Every row gives one point. A path goes straight from each point to the next, and from the last back to the first. The post is the endless flat space through its rows: a point in 2 columns, a line in 3, a plane in 4, and so on, so that a path can go around it. Count how often the path circles the post. Going back the other way cancels.

Post (2 x 3):
[[ -7  11  12]
 [  4  -3 -16]]
Path (27 x 3):
[[ 13  -5  -3]
 [ 11  11 -25]
 [  3  -6 -60]
 [ -2   3 -15]
 [ -1  12  -3]
 [  8  16  12]
 [  4 -16   3]
 [-14   1  42]
 [  1   6  25]
 [  8  16  -8]
 [ -9  19 -18]
 [-26  18  33]
 [ 12 -34 -35]
 [-19   3  28]
 [-11   8 -11]
 [-12   1  -3]
 [ -7   2   8]
 [ 15 -13   5]
 [ 21   2 -34]
 [ -7   9 -31]
 [-10  29  -3]
 [ 14  12  11]
 [  3   7 -10]
 [-20  17 -10]
 [-11 -10 -10]
 [  2 -13  18]
 [ -6  -2  24]]
Times around: 2

Post, 5 rows:
[[  2 -28  -4  -5  25 -14]
 [  8  17   0  12   9   6]
 [ -3  42  -9   8  13   9]
 [ 21 -14 -24 -24  -1  10]
 [  0  -7  13 -19  -7  15]]
Path (28 x 6):
[[-16  19  -6   4  -4  19]
 [ -6  33  -4  -6   6  26]
 [ 11   4 -11 -26  -1  19]
 [ -3  60 -28  13  32  -8]
 [ 17 -26   2 -14  -7   1]
 [  4   4  -5  31  25 -11]
 [ 19 -19 -26 -15  -9  31]
 [ 38 -59  26  15  34 -10]
 [  9 -49  21 -47  13 -11]
 [-12  10  21  17  20 -14]
 [ -2   1 -24  -3   3  -1]
 [  3 -41  15   6  -2  19]
 [  7  21   6  14  25  19]
 [ 37   3 -22 -17  -4  13]
 [ 42 -21  10   0 -17  -2]
 [-31  18   0 -42 -22  16]
 [-12   8 -29  -1  11   2]
 [  0 -44  25 -25   3  27]
 [ 12  14  -5  -6  10  13]
 [ 12  31  12 -10   0   3]
 [ 13  19   3 -28   7  19]
 [ 29 -12 -26   9  19   0]
 [  8 -20 -43  -3  34 -15]
 [-24 -23  26  -1  -6  -5]
 [ 28  37 -30 -25 -34  22]
 [  5  13  -1  -9  22  -6]
 [  5   7 -21  -6  25   6]
 [-12 -29  14 -14   9   6]]
Times around: 2

Post:
[[-14 -22  -1  -3  -8   5  -3  16]
 [-25  -3  21  22  -4  -5 -27   9]
 [ 40  -2   2 -30  17   6   1 -33]
 [ 13  -4   7  -9  -2  -7 -14   1]
 [-15  -4  -3  11 -14 -14   3 -16]
 [  2  -8   6   4   7  16   8  13]
 [ -5  -3  -4  -7 -10   8  -3  12]]
Path:
[[-18 -13 -12   8 -11 -10   7  15]
 [-12 -21  12  -2   3  -6 -40 -10]
 [ 34 -16  11 -31  27  26 -18 -17]
 [  2 -14   8 -13 -15  -5 -14  -7]
 [ 14  10  22 -25  11  -5  -6 -31]
 [-23   0   4   1 -11 -18 -22  -4]
 [-10 -32 -15 -16  12  19 -14  -1]
 [ -6 -15  -1  18 -12  -7 -22   9]
 [-10 -23  17  -5 -11   3 -12 -20]
 [-57 -18   9  13 -24   3 -17  28]
 [  2  -2   9  -8  21  22  23 -13]
 [-37  21  -5  30 -30 -17 -25  34]
 [ 11 -18 -21 -13  -9 -15  -8 -12]
 [ 39 -14  -2 -17   0   1   5 -17]
 [  2  -8  25   3  -4  -9 -31   9]
 [-60   7   6  34 -52 -33   7  31]
 [-13  -2   4 -18  17  29 -17  11]
 [-15  11 -22   1  -2  19  -4  23]
 [  1 -23 -12 -16   4   6  -8  12]
 [ 14   9   0 -13  18  41  -6  -8]
 [  5 -30   0  -4 -15 -20 -13   9]
 [ 11 -19  20  -6  -2  -4  -8  -8]
 [-24  -8  23  -4  13  33  -3  14]
 [  3  15  13  13  36  39  28  24]
 [-10  -1  -4  12  11  10 -14  14]
 [-15  -8  -3   9 -12  -3 -40   3]
 [ 19 -19  22  -8  18  29 -19  -1]
 [ 25  -5   5  -4  30  37  53 -21]
 [-29   1  13  14 -12  -4   0   9]]
Times around: 5

Post, 10 rows:
[[ 13  21  -1   4 -11  10  15  22 -12  -9   5]
 [  0  -2  14  38   6   5  12  17 -15  -6  12]
 [  0   9   4   4 -12  16 -18   4  11 -19  20]
 [  1   9   5   4   1 -26 -24  20  18 -25  11]
 [-11 -16   9  -2  -4  -9 -39  20   9  -4  -9]
 [-15  -6  12  20 -24  -8  13   3   5  -5  -2]
 [ -4   6 -24  29  15  23 -11 -19  11  18  11]
 [-23  11 -13   9  27  28  -6 -36  14  17   6]
 [ 13 -37  15  -9 -11  -4  -4  35  16  13   4]
 [ -3  22 -21  28  14  40  32  -1   4  -3   9]]
Path (27 x 11):
[[ 20 -20   0   6  -4  -9 -15 -22  42  -6  31]
 [  6   8  -3   9  30  13  22  11   1  14  -3]
 [ -1  23 -10  30   3  22  -6 -31   4  -7  13]
 [ 10  11 -33  14  -5 -37   6  14   5  -9 -10]
 [ -5 -23  -6   4 -19  11 -16  11  18   3  31]
 [-16  13   5  16  23   8 -15  35  -7 -11  -6]
 [-26   6  29  -5 -21  11   5  17   5 -15  16]
 [-19   8 -36  39 -13  -7  -4  10  15  -6  -4]
 [-35  -6  18 -12   2   9 -16   6   0  -7 -11]
 [-15  -8  -6  12  35  13   3  20   5  13   1]
 [  5 -40  10  20  -1 -26   6   0 -13  25  21]
 [  1  13  13 -29  16  44 -20  -4 -12  -8  11]
 [-13 -11  25  -2  14   7 -16  -9  27 -10  -4]
 [ -4   6   4  17  11  21  21   0  21  12   7]
 [ 18  16 -19  12  -6  -3 -10  24 -15   6 -18]
 [ 24  14 -11  23  14  32 -19 -16   7   5  16]
 [-27   1  46  25  -9   3 -18   5 -14 -21  -5]
 [  2 -20  23  31 -21 -20 -11  -2   1 -12   0]
 [ 11 -24 -15  -9  42 -10   2  39  15  -6  20]
 [-21 -14 -11  34  -1  14  55 -12  13   5  34]
 [ 23  -6  10  12  60   0  28 -31 -26  28  37]
 [  7  20  27  23 -16   1  30  -7 -23  -4  16]
 [ -3   2  -5  30  -9  24 -12  30  13   0  -3]
 [-22   0  -9  20  22  -8  -7  21  -3  19 -12]
 [ 27  14  -7  14  -2  10 -12  39  15 -14  14]
 [ 15  -5   9  52 -27 -32  18 -14  -2  -5   3]
 [ -6  -4  20  28   8   7   0 -13 -14 -21  26]]
Times around: 0

Post, 13 rows:
[[ 14  -9 -35   1 -11  13 -21 -28  17   2  10 -19 -13  -7]
 [  0 -28  -6  -4  10 -27   3   0   2 -16  -5   2   2 -22]
 [ -5  -2 -12 -12 -12   3  14  16   1 -27  -3  -8  -8   0]
 [ 20   4  52  -9  24 -32  15 -33 -16  -6 -26 -19 -38 -17]
 [ 17  -7   4 -21 -13   4   8  -9  -6   8  47  13 -13   5]
 [ -8   2  -9  -1   0   8  -8  16  21  -6  20 -14 -16  16]
 [ -3  -1  12 -13 -10   1  -8 -21  12  -5  19  11 -18  10]
 [  3  14  -3   5 -28  -2 -33  -1  18 -21  -1 -23  -7  -7]
 [ -3 -35  -8  31  -4   6  -8  17   1 -14   4   7  -7 -10]
 [  9   4   1  -9  -3   0   6  -3  13  12  15  19  -4   8]
 [ -2  -1  -2  -1  17  11   1  11  -8 -35  -3   0   7 -10]
 [  4   5   6  -2   0  -6  -8   1 -13 -24  -6 -12   3  25]
 [-50  -3 -13  23  -4  40 -23  -5 -34   9  -2 -13  25 -12]]
Path:
[[ 16   0   6  -7  41 -32   8 -14  -2 -39 -16  10 -13   5]
 [ 11 -19   5  -2 -18  -8  -1  21  14  -7  -3  36 -11 -19]
 [ -3 -29 -16  -5 -22  15  -1   2  -1 -19 -11  22  29 -19]
 [ -9  -3  -5   8 -31  -6  -6 -19   8  -7 -20   8  12  37]
 [-15  17  23  15  14  22 -23 -24  -3   7  -1  -7  11 -14]
 [ 19 -10 -12 -28  -7   8  18   3 -26 -46  -5 -26   5  17]
 [ 18  -2  12   0  17 -21   8  33  29  16   2  10 -21 -10]
 [ -7   9 -32 -32 -35 -17  13   1 -10 -10  15  -7   3   8]
 [ -5 -13 -21   3   5   5  14 -24 -12   6  -8  -4  -1  -3]
 [-24 -11  10  16  -2  -5 -34 -29  15 -12 -14 -32 -12 -21]
 [  1   4 -19  -9  22  25  16  19   6   1 -10  -6  -4  48]
 [-24 -13 -28  -2 -34 -18 -17   7  38 -15 -10  -5 -23 -38]
 [-13  20 -27  -7  -6  14  -8   7  -4 -30  18  -1   7  -2]
 [ 11  19 -22 -14   8  25  26  11   4   1  12   7  17 -13]
 [ 12 -21 -22  -6  -2  18   5  13 -23 -16   7 -11  14  14]
 [ 23   1  19 -12   4  22 -11  -8   9  -6  35 -11 -10  23]
 [ 25 -45 -35   4  -3  20  21  -3 -11 -12  35 -14  -6   3]
 [  3 -16  29   6 -15  -5 -22  -3   4 -11   0  13 -10  -2]
 [-19  -4  -7  22  32  24  12  60   0 -17 -10 -10  -6   6]
 [ 12   0  10  12  33 -10  11  16  -2 -28 -19  -6 -16 -25]
 [-10 -24  -2 -16   9  -5  13 -12  -5 -29  55 -15 -26  31]
 [ -3 -19  11   4   5 -12   9  15  16 -17   2 -10 -22  -6]
 [ 16   6  11  18  -9  30   0  27  26  12 -15   6 -24   5]
 [ 14 -22  27  20  33  -5   0  10  17 -23 -15 -10 -17   0]
 [-22   7 -16   1  10  10 -47 -42   5 -23  -6  13  43 -11]]
Times around: 2
